Rows are points. Two turns around zero, p and q, are shown by what they do to some points. Write where each new point lands after one turn and then the other. Backwards means that the second turn is done in reverse. Each puzzle has new turns, and all numbers are rounded.

Turn p:
[-1.28  1.17  0.07] -> [-0.29  1.59  0.62]
[ 0.36 -1.77  0.96] -> [-1.07 -1.74  0.01]
[ 0.57 -1.18  1.26] -> [-0.66 -1.60  0.55]
[ 0.02  2.01 -0.95] -> [1.49 1.64 0.11]
[ 0.34 -0.23 -1.35] -> [ 0.53  0.11 -1.30]
Turn q:
[0.37 0.30 1.76] -> [ 0.53  1.64 -0.61]
[-0.34 -0.71  1.59] -> [0.39 1.61 0.63]
[-0.55  0.65 -2.30] -> [-1.26 -2.10 -0.08]
[ 0.53 -0.24 -1.05] -> [ 0.35 -1.15  0.05]
Where do these land?
q, then p: [-0.70  0.56 -0.82] -> [-1.12  0.30 -0.35]
q, then p: [-0.05  0.08  2.57] -> [1.91 1.46 0.92]
p, then q: [-0.35 -0.43 -0.95] -> [-0.55 -0.95 -0.04]
q, then p: [ 2.33  0.19 -0.95] -> [ 0.77 -1.63 -1.76]
p, then q: [-1.24 -0.40  0.15] -> [-1.28  0.24  0.15]

Turn p:
[-0.79  1.04 -1.17  1.08  1.11 -1.22] -> [-0.64 -0.89 -0.72  0.55  0.72 -2.10]
[-1.18  1.37  1.59 -0.33  1.14 -0.50] -> [-0.58  0.39  0.77  1.73 -1.36 -1.23]
[ 0.62 -0.75 -1.03  0.71 -0.92  0.29] -> [ 0.67 -0.39 -0.70 -0.79  1.11  0.70]
[-0.05 -0.16  1.51 -1.53 -1.70 -0.29] -> [ 0.66 -0.21  0.20  0.05 -2.21  1.48]
[ 1.13 -0.33 -1.50 -1.17  0.75 -1.59] -> [-0.82 -0.56 -0.38 -2.35 -0.44 -1.11]
[ 0.75 -0.82 -1.80 -1.27 -0.54  0.84] -> [-1.07 -0.05 -0.69 -1.79  0.54  1.41]
[ 0.13  1.24  1.78  1.22 -0.04  0.63] -> [ 1.20  1.37 -0.01  1.76 -0.21 -0.37]
[-0.62 -1.58  0.62  1.29  0.20  1.85] -> [0.57 0.34 1.52 0.85 1.85 1.22]
Turn q:
[-0.46  1.46  1.28 -1.04 -1.41  0.04] -> [ 0.38  1.77  0.73  0.21 -1.17 -1.35]
[-1.07 -0.82 -1.47 -0.02  0.09  0.81] -> [-1.41 -1.29 -0.06 -0.18  0.64 -0.74]
[ 1.82 -1.43  2.10  0.85  0.25 -1.04] -> [ 0.85  1.06  0.79 -0.13  0.18  3.02]
[-0.53 -0.50 -1.02  1.00 -0.15  0.97] -> [-1.48 -0.43 -0.81 -0.04  0.69 -0.12]
[-1.49  0.09 -0.78  0.18  1.34  0.95] -> [-0.26 -0.83 -0.44 -0.28  1.70 -1.28]
[ 0.32  2.97 -0.08 -1.06 -0.89  0.88] -> [ 0.78  1.21 -1.19 -0.50 -1.75 -2.20]
[-0.92 -0.59 -2.12 -0.07  0.93  0.25] -> [-0.71 -2.19 -0.46  0.04  0.77 -0.74]
[ 1.08 -0.45  1.22  0.80 -0.17 -2.17] -> [ 1.09  0.58  0.53  1.36 -0.39  2.11]
[ 1.25 -0.73  0.87 -0.66  0.00 -0.69] -> [ 0.75  0.11  0.91 -0.47 -0.69  1.29]
Where do these land?
p, then q: [ 1.25 -0.26 -0.77  0.78 -0.97 -0.42] -> [ 0.47 -1.37 -0.24 -1.01 -0.86  0.21]
q, then p backwards: [ 1.00 -0.45  0.52  0.39  0.71  0.83] -> [ 1.01 -0.67 -0.74 -0.27 -0.60  0.60]
q, then p: [-4.66  0.39 -0.73  0.90 -0.11  1.03] -> [-0.15 -2.20  1.57  1.08  0.23 -3.97]
q, then p: [-0.02  0.52  0.17 -0.17  1.68 -1.57] -> [ 1.08  1.19  0.33 -1.41  0.85 -0.45]
p, then q: [ 0.32 -1.00  0.39 -0.75  0.19 -1.00] -> [ 0.01  0.54  1.35 -0.37 -0.74  0.20]
q, then p backwards: [ 1.00  0.11 -1.12 -0.63 -0.48  0.94] -> [ 0.35  0.26 -0.67 -1.33 -0.33 -1.12]
p, then q backwards: [ 1.11  0.68  1.53 -0.51 -1.02  0.19] -> [ 1.51  1.12  0.96 -0.14 -0.68 -0.67]

Turn p:
[ 0.45  1.53  0.70 -0.38 -0.06  0.36  0.57 -1.25  1.21] -> [ 0.04 -0.36  1.89 -0.25  0.70 -0.02 -0.65 -0.86  1.11]
[ 2.76 -0.41 -0.37 -0.41 -1.09 -0.42 -0.79 -0.39 -0.86] -> [ 0.73 -1.44 -1.19 -0.51 -0.71  1.52 -1.79  0.47  0.66]
[-1.73 -1.21  1.49 -0.56 -1.73 -1.08 -0.71 -0.35  1.24] -> [-2.65 -1.52 -0.04  0.00  1.55 -0.67  0.48  0.80 -0.52]
[-0.45  0.27 -1.34  0.95  0.02 -0.67  0.18  1.44  0.35] -> [ 0.27  1.14 -1.34  0.40  0.25 -0.44  1.02  0.20  0.99]
[-1.82 -0.38 -0.34 -0.40 -0.31  0.52 -1.47  1.68  0.73] -> [-0.77  1.21 -0.43  0.42  0.97 -1.26  0.30  2.06 -0.60]
[ 2.44  0.57 -0.10  0.22  1.56  0.74  0.98  1.66 -1.20] -> [ 2.13  0.57 -0.04 -0.61 -2.88 -0.05 -0.18  0.09  0.93]
[-1.21 -0.77 -0.08 -1.44  0.09  1.05  2.04 -1.43 -2.53] -> [-1.18  0.51  0.53  1.37 -1.78  0.42 -0.95 -2.11 -2.31]
[ 0.75  0.62 -0.53  0.11  1.48 -1.83 -1.28 -0.75  1.72] -> [ 0.91  0.06 -0.40 -2.53  1.92 -0.03  0.17 -0.46  0.79]
[-0.55 -1.42  0.15  0.44 -0.70  0.27 -0.14 -1.10  0.86] -> [-1.19 -0.44  0.36  0.09  0.84  1.32  0.68  0.34 -0.55]
[-0.63  1.19  0.41  1.47  0.74  1.06  0.63  0.50 -1.52] -> [ 1.69  0.29  0.65  1.62 -0.87 -0.79  0.94 -0.53 -0.49]
Turn q:
[-0.10  0.57  1.75 -1.88  0.30  0.27 -0.34 -1.19 -0.05] -> [-0.09 -1.33  2.23 -0.74 -0.22 -0.38 -0.84 -0.57  0.35]
[-1.77  0.44  0.87  0.97 -1.89  0.40 -0.25  0.72  0.01] -> [-1.50 -0.66  0.16  1.89 -0.06  0.06 -0.07  1.69 -0.43]
[ 1.54  1.36 -2.48  1.58 -1.20  0.32  1.12  1.50 -0.82] -> [ 1.83  2.10 -1.55  1.19  1.82  0.36  0.07  1.21 -1.46]
[-0.29  0.49 -1.16  1.56 -1.40  1.58  2.55  0.57 -1.19] -> [ 0.86  0.55 -0.48  0.44  0.87  1.36  1.20  2.54 -2.20]
[-0.77  0.53 -0.41 -0.40  0.89 -0.75  0.45  0.83  0.81] -> [-0.46  0.96 -0.24 -0.89 -0.18 -0.84 -0.31  0.82  0.78]
[-0.49  0.11  2.18 -0.25  1.61 -1.06 -0.81 -1.42 -0.89] -> [-1.51  0.15  2.07 -0.67 -1.14  0.68 -0.51 -1.74  0.38]
[-0.52  1.68 -0.78  0.37 -0.02  0.10 -0.40 -1.05 -0.16] -> [ 0.72  0.76  0.87  0.73  0.04  1.01 -0.55  0.68  0.99]
[ 0.69 -2.11  0.05 -0.81  1.03 -0.78 -0.75 -1.44  1.34] -> [ 0.46 -0.93 -0.43 -0.92 -1.43 -0.67  0.96 -2.07  1.36]
[ 0.56 -0.39  1.59 -0.06 -0.13 -0.37 -0.17 -0.03  0.99] -> [-0.75 -0.52  0.70  0.20  0.10 -1.21  0.73 -0.89  0.09]
[-0.16 -1.40  0.94 -0.52  1.42  0.86 -1.86  0.60  1.07] -> [-1.54 -1.56 -0.82 -0.89  0.58 -0.20 -0.05 -1.36  1.53]
[ 1.32 -1.29 -2.55 -0.56 -0.61 -0.56  0.46  0.90 -1.12] -> [ 1.99  0.48 -2.50 -0.33 -0.37 -0.16 -0.63 -0.32 -1.41]
Where do these land?
q, then p: [ 0.45  1.55  0.04  1.85 -1.25 -0.49  0.79 -1.81  0.21] -> [ 1.28 -1.32  1.34  1.02 -1.14 -0.24  1.32 -0.33  1.52]
p, then q: [ 0.03 -0.92  0.32 -0.99  2.11 -0.76  1.80  0.95  0.52] -> [ 1.15 -0.58  1.63  0.28 -1.34 -1.25 -1.05  1.54 -0.44]
p, then q: [-0.31 -1.80 -1.04 -0.45  1.03  1.07  0.67  0.46  0.02] -> [ 0.32 -0.13  0.90  0.52  0.84  0.45 -1.19  1.83 -0.79]
q, then p: [ 0.47 -0.43  0.16 -3.72  1.57  0.85  0.92 -0.18  0.01] -> [-1.63 -0.81 -0.53 -2.63 -0.59 -0.17 -2.44  0.75 -0.97]
p, then q backwards: [-0.96  0.52  0.82  1.62 -0.39 -0.35 -0.80 -0.97 -1.32] -> [ 1.60 -0.61  0.34  0.18 -1.92  1.13 -0.12 -0.18  0.01]
p, then q backwards: [ 1.45 -0.38 -0.16  0.57 -0.62 -0.60 -1.66 -0.21 -1.30] -> [-0.15 -0.87 -1.67 -0.89 -0.92  1.40 -0.31  0.17 -0.74]
p, then q: [-0.25 -1.53 -0.21 -2.85  0.33 -0.59 -0.55 -0.40  0.94] -> [-0.68 -0.93  0.11 -0.61 -0.84  0.38 -2.89  0.87  0.84]
p, then q: [-0.72  0.91 -0.68  0.83 -1.16 -0.41  0.39  0.97 -0.63] -> [ 0.26  1.56 -0.68  0.75 -0.18  0.18  1.22  0.19  0.63]
q, then p: [-0.06 -0.29  1.28  1.10 -1.74  0.77 -0.17  1.06  0.30] -> [ 0.26  0.37 -0.88  0.55 -0.53 -0.10  2.19 -0.63 -1.01]
q, then p backwards: [-0.11  2.35 -0.52  2.05  0.12  0.51 -1.38  0.14  1.26] -> [-0.72  1.25 -1.78  1.03 -1.76  0.92  0.18  0.25  1.85]

Turn p:
[ 0.61  0.60 -0.49 -0.89 -0.02  1.39  0.18 -0.62 -0.49 -0.83 -0.01 -0.97] -> [-1.22 -1.15 -0.68  0.09  1.00 -0.28 -0.41  0.11 -0.59  0.44 -0.48  0.83]
[-0.69  0.87 -1.18 -0.01  0.25 -1.01  2.54  0.97 -0.24  1.41  1.10  0.27] -> [ 0.19  0.01  0.53 -1.74 -0.65 -1.90  1.80  0.98  0.73  0.74  1.32  0.10]
[ 0.08  1.26  0.21  1.66  0.40 -0.66 -1.09 -0.71 -0.11  0.55  1.14 -0.78] -> [ 0.97  1.05  0.16  1.45  1.04 -0.36  1.60  0.47 -0.22 -0.17 -0.70  0.39]
[-0.28  1.22 -0.63  1.62 -1.00 -0.61 -1.14 -1.01 -0.20  0.45 -2.49 -0.58] -> [ 1.59  1.22  0.58 -0.32  1.90  0.11 -0.19 -1.46 -2.03  0.56 -0.45 -0.43]
[-0.65 -0.13 -0.45  0.74  0.89  2.04  1.67  0.07 -0.21  1.43 -0.10  0.99] -> [ 0.34 -0.89 -0.60  0.17 -1.26 -1.93  0.02 -0.15  0.23  2.06  0.11 -1.04]
[-0.76 -0.99  0.36 -0.52  1.13 -1.29  0.19 -0.21 -0.09  0.76 -0.11 -0.19] -> [-0.59  1.31  1.19  0.31 -0.56 -0.51 -0.41 -0.04  0.74 -0.19  0.83 -0.12]
[ 1.91 -1.76 -0.86 -0.93 -0.46  2.99 -0.83 -1.06  0.53  0.41  1.02  1.16] -> [-1.40 -2.82 -1.13  1.96 -1.84  0.38 -0.12 -0.43 -1.67 -0.28 -0.18 -0.71]
[-0.20  0.97  1.57 -0.56 -1.43 -0.49 -1.03 -0.80 -1.21  0.25 -0.57  0.68] -> [ 0.59 -0.83  1.50  0.02  1.56  0.46 -0.11 -1.09  0.60 -0.99 -0.95 -0.81]
[-1.07  0.35 -0.76 -0.71  0.81 -1.10 -0.30  0.78  0.31 -3.81 -1.29  1.22] -> [ 0.52  0.81 -2.16 -1.58  0.57  0.84 -1.76 -1.60  1.33 -1.23  1.13  1.84]
[-1.25  0.04 -0.98 -0.16 -0.19 -0.38 -0.63  3.32 -0.45  0.82 -0.12 -0.15] -> [ 2.09  0.07  0.82 -1.52 -1.25 -0.86 -1.12  1.66 -0.25 -0.66  0.11  0.92]
[-0.74  0.94  1.19 -0.73 -0.28 -0.63 -0.13  0.10  1.17  0.68 -0.25  0.20] -> [ 0.72 -0.08  0.78  0.10  1.02  0.59 -0.24  0.65  0.84 -0.07  1.10 -0.94]
[ 4.09 -0.59  0.28  1.07  0.98  0.71 -0.55 -0.71  0.27 -1.71  0.74 -1.03] -> [-2.40  0.80 -2.81  1.19  0.12  0.99  0.91  0.66 -1.35 -1.04 -2.06 -0.29]
[-1.04 -2.82  1.75 -0.59 -1.09 -0.95  1.13 -0.12  0.72 -0.39  0.93 -0.80] -> [-1.41  0.48  1.81 -0.13 -1.69  2.47  0.03  0.24  1.63  0.83  0.22  0.24]
Turn q:
[-2.76 -0.45  0.28 -0.23 -0.77  0.94 -2.10 -1.06  0.34  0.17 -1.11 -0.60] -> [-1.25 -0.71 -1.55 -1.40  1.12  0.02  0.25  1.00  0.98  0.91  2.07  1.36]
[ 1.73 -1.05 -0.20 -0.56  0.39  0.07  1.34  1.81 -0.88 -1.19 -0.99 -0.09] -> [-0.73  0.46  0.70  0.07 -0.18 -0.28  0.50 -1.35  0.94 -1.56 -2.28 -0.95]
[ 1.16 -0.11  0.64 -1.31  1.29 -0.14  1.60 -1.05 -0.86 -0.68  1.32 -0.05] -> [-0.45 -0.11  1.43  1.87  0.45 -0.19  0.64  1.06 -0.92  0.07 -1.50 -1.08]
[ 0.44 -0.20 -1.44 -0.70 -0.20  0.28  0.22  0.16  1.44 -1.06  0.53  1.73] -> [-0.40 -0.42 -1.54  1.51 -0.58  0.51  0.21 -1.50 -0.66 -0.18  0.17 -1.05]
[-2.72  0.98 -1.34  1.89  0.30 -0.16 -1.40 -1.20 -0.97  0.23 -0.39  0.13] -> [ 1.00 -1.64 -0.64 -2.39 -0.14  1.44  1.09  1.05 -0.44  0.74  1.78  0.59]
[-0.67  0.90  0.24  2.19 -0.76  1.39 -1.54 -0.94  0.72 -0.17  0.06 -0.42] -> [ 1.05  1.25 -1.54 -0.71 -0.03  1.47  0.30  1.00  0.29  0.69  1.24  1.31]
[ 0.97  0.12  0.15 -1.19 -0.01  0.47  2.33  1.50 -0.22  1.40  0.58  0.86] -> [-0.34 -0.03  1.65  1.71 -2.02 -1.37 -0.06 -0.88  0.08 -0.71 -0.59  0.03]
[ 1.43 -1.50  1.71 -0.17 -0.81 -0.69  2.02  0.74 -0.76 -0.27  0.13  1.14] -> [ 0.72  0.33  0.74  1.60  0.23 -1.75 -0.01  0.01  0.72 -2.45 -1.04 -0.71]
[ 2.65 -1.08 -0.58 -1.10 -0.15  0.25  0.48  0.26 -1.16  0.94  0.66  0.01] -> [ 0.44  0.35  1.01  1.27  0.31 -1.49  0.86 -1.54 -0.27  0.42 -2.00  0.39]
[ 2.28 -0.37  0.94 -0.79  1.40 -1.72  0.46 -0.04 -0.17  1.09 -0.35  1.12] -> [ 0.54 -0.56  0.43  0.60 -0.03 -1.72 -1.49  0.01 -1.45 -0.59 -2.39 -0.23]
[-2.06 -0.32 -0.55  1.17 -0.07 -0.64 -1.59  0.29  1.02  0.00  1.25 -1.35] -> [ 0.30  0.83 -0.50 -1.82  0.44  0.13 -0.06  0.15 -0.14  1.42  2.39 -1.06]
[-2.27  1.78  0.42  0.79  0.51  0.92 -2.59  0.35  0.48 -0.50 -0.15 -0.58] -> [-1.20  0.85 -0.97 -2.23 -0.12  1.60 -0.13  0.99 -0.91  0.42  1.99  1.14]
[ 1.39 -0.69  0.02 -0.29  0.59 -0.05  2.28 -0.07  0.89  0.46 -1.04 -0.67] -> [ 0.05 -0.17  0.49  1.04 -0.93 -0.44 -1.01  0.07  1.58  0.34 -1.95 -0.87]
[-1.57  2.02 -0.29  0.29 -1.72 -0.92 -1.51 -0.77  0.12 -0.40 -0.49 -1.23] -> [ 0.28 -0.44  0.31 -1.11  1.47  2.06 -1.10 -0.06  0.17  0.50  2.13  1.13]
Where do these land?
p, then q: [-1.06  0.61  2.35 -1.35 -0.22  0.64  0.73 -0.93  1.61  1.10 -1.23  0.53] -> [-0.31  2.42 -0.10 -0.89 -0.15 -1.21 -0.44  1.15 -0.01  2.53  0.22 -0.29]
q, then p: [-0.91  0.27 -1.53  1.24 -1.46  1.86 -1.42 -0.01  0.66  0.01 -1.37 -0.90] -> [-0.15 -2.42 -0.75  0.80 -0.62 -0.45  0.85 -0.04 -0.69  0.47  2.46 -0.60]
p, then q: [-0.80 -0.05  1.69 -0.99  0.93 -0.76 -0.49 -0.66 -0.36 -0.65  2.18  0.73] -> [ 0.39  1.00 -2.08  0.55 -0.92  0.79 -0.97  0.73  0.55 -0.40  0.83 -1.60]
p, then q backwards: [ 1.95 -2.87  2.08  1.41 -0.06  0.00 -2.25 -1.11 -1.00  0.78  0.19  0.58] -> [ 2.86  0.81 -0.37 -0.84  1.23  0.55  2.84  1.40  0.49 -1.92  0.50  0.95]
q, then p: [ 1.06  0.61 -0.90 -0.51  0.51 -0.76  0.92 -0.71 -0.63  0.53  0.60 -2.32] -> [-0.10  0.47  0.99  1.02  0.57 -0.18 -0.92  0.84  0.16  0.60 -0.87 -2.43]
p, then q: [ 0.78 -1.46 -0.42 -0.38 -0.19 -0.03 -0.31 -0.85 -0.04 -0.99  1.15  1.07] -> [ 0.49 -0.58 -0.95  0.83  0.32  0.80  1.23  0.32  1.21 -0.22  1.10 -0.34]
p, then q backwards: [-1.23 -0.79 -1.06  1.16  0.20  0.63  0.76 -0.61  2.27 -1.19 -0.94 -1.71] -> [-0.03  1.63 -0.74  0.23 -0.18  1.24 -2.03 -1.07  1.89  0.57  1.11 -1.07]
p, then q: [ 0.71  0.11 -0.26  0.03  0.00 -1.14  0.71  3.10  0.31  0.89  4.16  1.25] -> [-0.35  1.25  0.56  2.13 -0.55  0.14 -0.78 -2.88  2.02 -2.50  0.66 -2.29]
p, then q: [ 0.98  0.91  1.64 -1.94  0.31 -0.56  0.08  2.97 -0.71  0.13 -0.30  0.54] -> [-2.80  1.34 -0.64 -0.88  1.25  0.28 -1.16 -1.59  0.10 -0.39 -0.05 -1.37]
p, then q: [-1.06  0.40 -0.75  0.52 -1.38  2.48  1.10  0.01 -0.55 -0.35 -0.86  0.35] -> [ 0.47 -1.32 -0.40  0.15  0.56 -2.49  0.11 -0.58  0.32  1.29 -1.03  0.91]
q, then p backwards: [ 1.31  0.59 -1.28 -1.54 -0.27 -0.63  0.12 -0.25 -0.39 -0.24  0.04  0.95] -> [ 0.24 -0.28 -0.20  0.04 -1.03  1.09 -1.26 -1.74 -0.76 -0.12 -0.23  0.26]
p, then q: [-0.17  1.09  0.29  1.11  0.98 -0.41 -0.41  0.16  1.00 -0.33 -0.89 -1.02] -> [ 0.07  0.27  0.61 -0.72 -1.28  0.90 -0.22 -0.45 -1.39  0.53 -0.83  0.47]
q, then p: [-0.98  1.10 -0.08  0.57 -1.16 -0.94  0.66 -0.74 -0.80 -1.27 -0.99  1.05] -> [-1.03 -0.56 -1.82  0.69 -1.52  0.93 -0.70  0.06  0.22  0.13 -0.78  0.71]
p, then q: [-0.96 -0.37 -1.57  0.23  0.47 -0.73 -0.04  0.15 -0.53  1.02 -1.49 -1.87] -> [ 0.20 -0.48  1.37 -0.32  0.48 -0.47 -0.56  0.50 -2.15 -1.08  0.27  1.51]
q, then p: [ 0.39 -0.15 -0.21  0.42  1.35  0.36 -0.16 -0.51 -0.83  0.58 -0.26  0.74] -> [-0.36 -0.05  0.46 -1.62 -0.51 -0.22 -0.52 -0.52 -0.34 -0.17 -0.20 -0.52]
